Every row gives one point. Any point is a mix of the corners, with weights that add up to 1. It lies inside the corners' shape when no weight is negative. Is each point inside? If not, which corners have a negative weight?
In the rows, zero is written as 128.

Corners:
(1): [176 175]
(2): [100 125]
(3): [101 115]
Points:
[104 122] => inside
[132 144] => inside
[145 154] => inside
[ 90 114] => outside (1)
[152 161] => outside (3)
[135 140] => outside (2)

Corners:
(1): [100 117 182 170 133  86]
(2): [175 106 178 137 123  84]
(3): [146 146 154 157 177 159]
(4): [142 169 118 153 149  96]
(5): [176 117  33  94 156 165]
(6): [166 135 125 157 116 132]
(7): [164 126 146  57 131 180]
Points:
[151 123 172 142 130 130] => outside (4, 5)
[143 138 126 157 144 109] => outside (7)
[143 138 143 123 145 123] => outside (6)
[136 130 135 143 140 128] => outside (2)
[153 134 135 116 148 136] => outside (6)
[166 139 125 118 131 114] => outside (1, 3)
[167 124  98  94 143 160] => inside

Corners:
(1): [235 109  98 162  66  43 137 118  47]
(2): [111 121 154 168 157 118 117 141 122]
(3): [139  90 181 118 111 113 145 134 169]
(4): [114 128 135  89 181 135 121 174 165]
(5): [175 157 111 116 116 117 115 109 150]
(6): [ 90 127 138 139 168  82 140 131 130]
(7): [ 98 126 178  91 165 135 129 134 154]
(8): [120 107 117 102 146 142 124 125 139]
(9): [197 126 131 121  91  64  94 127 110]
(10): [ 42 139 152 104 163 152 124 166 153]
Points:
[141 134 132 111 129 112 124 129 144] => outside (2)
[105 124 149 119 136 113 123 142 129] => outside (4, 5)
[ 81 132 147 116 153 133 123 153 143] => inside
[148 120 134 129 133 103 126 138 118] => inside
[123 121 145 111 150 117 123 133 147] => outside (1, 10)

Corners:
(1): [165 108 158  99 196  75  87 127 182 111  70 149]
(2): [ 99 111  95 104 152 172 111  70 109 162 104 107]
(3): [ 91 130  88 121 160 151 170  66 139 176 112 129]
(4): [ 99 171 114 170 180 171 124  88  74 175 106 139]
(5): [ 80 145 119 153 129 161 126 149 118 154 125 104]
(6): [137 124 145  88  87 201  97 153 159 117 158  95]
(7): [117  88 122 122 166 119 134 183 173 106 152 139]
(8): [155 111 105 144 129 157 113  62 122 193 109 150]
(9): [129  95 187  81  97 110  82 177 125  93 179 141]
(10): [125  97 142 101 123 103 129 178 151  77 131 161]
(11): [ 90 127 167 163 129 111 117 166 134  62 174 142]
(12): [137 115 137 160 160 152 157 156 127 107 111 107]
(13): [119 159 109 110 104 105 110  89  71 150 171  77]
Points:
[128 119 140 120 144 124 111 138 130 118 126 131] => outside (3)
[132 120 131 123 146 136 111 120 138 139 118 132] => inside
[115 116 137 115 130 129 113 137 136 118 144 133] => outside (12)
[116 126 143 136 136 127 122 146 128 112 142 129] => outside (2)
